Each row is a point. To make a cloud, some directions were put in groups of two or more. Within a group, all points are equally far from the middle, so they leave a hole (a ring in 2 directions, a hollow ball in 3). The other directions are filled evenly. Then the cloud was stretched, turned, moved and blurred a little. How many holes are there, and how many directions does each take, smallest first?
In the rows, zero is written as 128.

Cloud, 14 rows:
[[161 120]
 [125 138]
 [152 128]
 [116  98]
 [103 182]
 [157 144]
 [163 108]
 [130 120]
 [ 98 175]
 [183 122]
 [128 147]
 [ 86 147]
 [104 163]
 [108  95]]
Holes: 0

Cloud, 21 rows:
[[132  74 126]
 [112 142 160]
 [104 121 122]
 [137  93 127]
 [111  97 140]
 [106 134  78]
 [121 162 123]
 [122 140  74]
 [ 95 172 128]
 [ 96 128 140]
 [ 71 117 110]
 [ 84 160 101]
 [129 171 117]
 [ 81 105 113]
 [146 132  82]
 [141 119  77]
 [130 127  73]
 [122 168 118]
 [ 94 122 143]
 [113 146  86]
 [153 160 107]]
Holes: 0

Cloud:
[[193 131 122 121]
 [164 111 108 124]
 [132 179 128  96]
 [122  98 148 104]
 [138 137 184 114]
 [130 150 145 151]
 [109 146 124  86]
 [168  94 150 120]
 [102  93 126 127]
 [192 112 150 101]
 [134 129 174 137]
 [198 124 132 110]
 [ 84 138 152 127]
 [117 121 156  77]
 [ 80 124 155 139]
 [113  96 150 113]
 [110 101  89 152]
 [121 156 106 150]
 [142 112 179 131]
 [164 103 135 101]
 [147 145  96 123]
 [ 93 117 151 104]
 [137  93 166 154]
 [114 172 141  99]
 [153 143 114 162]
 [ 71 111 131 135]
 [ 87 136 149 152]
 [116 134 152 165]
 [129  82 160 153]
 [101  95 104 142]
 [135 168 171  99]
 [106 141 169  74]]
Holes: 1 (3)

Cloud:
[[ 96 120 167 130 156 131]
 [154 148 111 109 139 148]
 [171 131 140 184 155 142]
 [145 139  70 143 107 109]
 [140 154  95 196  91 120]
 [179 151  82 172 112 127]
 [108 163 107 162  72 140]
 [123 169  96 119  68 136]
 [153 105  93 149 142 147]
 [125  79 137 136 158 113]
 [123 159  94 153 124 135]
 [104 130 114 162 136 161]
 [115 104 139 185 108 127]
 [ 95 118 132 182 123 155]
 [170 151 115 140 139 158]
 [168 151 118 194  95 116]
 [168 142 132 178 125 100]
 [153 130 118  90 145 139]
 [142 131  93 186 143 141]
 [117 160  80 126  85 118]
 [121 128 151  90  96 114]
 [129 142  79 150 127 125]
 [103 140 100 168  77 149]
 [175 168 138 165 116 121]
 [131 104 130 142  99  98]
 [101 113 132 187 139 151]
 [ 87 102 146  91 153 119]
 [154 186 114 146  90 136]
 [156 138 118  84 143 117]
 [129 151  74 148 108 119]
 [114 126 122 145 109  80]
 [129 109  86 151  93 144]
 [168 146 134 170 108 101]
 [164 133 119 110 101  88]
 [171 128 116 111 133  90]
 [126 151  83 179  75 131]
 [167 153 107  89 102 104]
 [118  99  95 124 152 122]
 [181 148  90 115 109 109]
 [118 141  83 113 124 110]
 [135 175  93 118  98 127]
 [163 120 153 160 163 118]
 [119 153  90 101 115 111]
 [143 173  98 118 112 133]
 [165 123 144 185 159 137]
 [ 84 127 152 139  98 120]
 [108 121 113 114 139  82]
 [ 87 133 149 148  93 123]]
Holes: 3 (2, 2, 2)

Cloud:
[[ 80 135 127 112  88 128 118 131 168]
 [ 77 132 118 129 163 125 165 100 136]
 [154 122  82  93 140 128  94 157 144]
 [136 145  80  98 118 138  98 165 109]
 [108 171 159 162 163 117 118 123 120]
 [124 105 149 135 161 138 127  93 112]
 [101 104 134  83 157 134 146 109 163]
 [145 130 132 145 155 131 166  98  61]
 [ 77 136 154 144 152 125  93 138 162]
 [ 80 162 125 137 117 113 116  97  96]
 [161 101 109  86 127 103 165 120 102]
 [122 114 149 111 135  75 103 157 147]
 [147 154 174 127  99 123 140 127  72]
 [ 83 121 127 146 155 126  97 113  76]
 [130  93 101 114  97 113 159 133  75]
 [ 63 121 155 133 118 133 177 121 112]
 [125 143 155 134 121 122 136 127 169]
 [142 133 121 123 143 167  83 113 101]
 [152 122 101  89 132 121 103 165 162]
 [ 74 120 142  69 139 144 129 128 122]
 [128  94 128 115 150 110 115  95  85]
 [103 120  91 109 144 143 125 159 102]
 [103 172 137 110 124 122 103 110  66]
 [117 108 153 150 124  67 138  95 114]
 [165 159 113 128 138 106  71 158 100]
 [194 117 118 122 129 106 151  98  88]
 [165 121  80  86  89 124 104 136  89]
 [ 61 160 155 146 119 126  82 143 103]
 [ 92 137 141  76 142 111 112 126 105]
 [179 125 101 129 139  92 126 135 123]
 [ 79 152 163 111 104 101 128 153  92]
 [116 104 138 115  69 114 156 142  83]
 [152 111 119 114  69 135 110 142 117]
 [147 133 132 118 112 137 127 174 133]
 [107  97 162 125  85  78 132 135 121]
 [179 142 111 122 166 135 107 134  70]
 [128 109 123  81  63 128 121 161  99]
 [106 113  89  90 111 128  94 160 155]
 [117 132  96 114  81 142 165 121  73]
 [124 166  94 126 132 157  90 123  66]
 [109  80 107  90 154 141 128 127 121]
 [136  79 117  82 117 137 138 109  98]
 [157 117  76 100  84 139 118 157 108]
 [103 131 144 145 115 124  85 140 159]
 [131 121  95 117  96  90 120 145 158]
 [125 130 119  88 128 118 168 124  80]
 [122  96 141 144  84  82 121 137  97]
 [128 103 104 112  83 136  89 160 115]
 [ 51 117 136 134 137 142 123 135 159]
 [133 166  95 120 142 172 129 105  92]
 [162 110 115  77 137 148 129 160 129]
 [ 89 149 144 144  84  77 147 127 123]
 [174 110  97 100 168 135 102 113 114]
 [148 154  96  93 136 177 112 121  62]
 [118 113 107  98 182 167 125 134  99]
 [166 121 121 117  87  86 143 107  58]
 [101 153  86 114 155 176 110 129 128]
 [ 85 137 158 168 107  89 143  98  86]
 [ 82 130 123 177 131 146 126 118 107]
 [106 126 163 154 157 129 148  86  91]
 [112 119 155 127 122  90 100 176 117]
 [ 53 135 118 124 121 168 110 145 122]
 [ 90 120 140 154 175 155 121 114 113]
 [167 149 151 118  78 109  96 163 106]
 [115 105 137  79  83 111 150 156 104]
 [114 106 160  89 100  83 143 121 144]
 [117 136  93 143 174 157  94 114 110]
 [115 154 115 129 111 141 140  97  44]
 [115 152 150 108 101 134  59 155  98]
 [ 93 144 169 138 103 136 144  97  73]
 [130 112 141 135 142  68  90 137 131]
 [158 137 151  98  96  93  88 121 117]
 [126 133 105 131  99 139  94 159  56]
 [118 126 147 106  52 111 140 136 131]
 [ 84 110 151 148 134  98  89 131 132]
 [102  88 121 131  76 113 155 131 114]
 [ 91 128  89  90 124 141 109 144  92]
 [ 55 153 160 160 129 108 105 121 105]
 [ 74 171 120 103 108 144 125 126 112]
 [156 111 117  68 112  95 139 124  97]
 [129 108 125 142  90 102  80 151 110]
 [119 113 117 111 176 166 117 141  91]
 [136 136 135  94 117 139  72 175 149]
 [151 126 111 142 102  88  74 137 114]
 [ 91  96 129  98 140 108 147 118 171]
 [143 149 146 129 175 151  86 119  79]
 [159 163 145 127  89  98 124 137 132]
 [ 87 114 158 149 156 120 130  90  93]
 [ 87 129 138  63 135 166 130 121 111]
 [102 148 183 124 141 131 145 133  88]
 [140 172 104 140 137 129  79 144  75]
 [108 131  94 144 149 147 118 144  73]
 [104 143 108 117 112 159 142 110  45]
 [155 136 110 133 155  96  78 153 101]
 [130 119 118 175 125 103 146 124  81]
 [153 116 123 163 144 100 156 109  87]
 [ 90 123 112 114 123 132 158 155 107]
 [ 94 122 113 131 116 100 170  83 108]
 [114 136 121 142  84  74 137 107 115]
 [119 168 172 110 143 153 115 144 104]
 [142 161 172 108  82 104 129 141  81]
 [119 128 133 169 130  69 143 108 125]
 [ 95 110 143  87  88  88 127 126 146]
 [125 132 163 103 137 119 125 112 165]
 [ 85 117 138 145 113 121 125 139 177]
 [138 102  87  82  81 128 125 144  87]
 [ 73 134 120 120 110 166 136 124  63]
 [ 78 143 136 153 133 135  77 143  82]]
Holes: 3 (3, 3, 3)
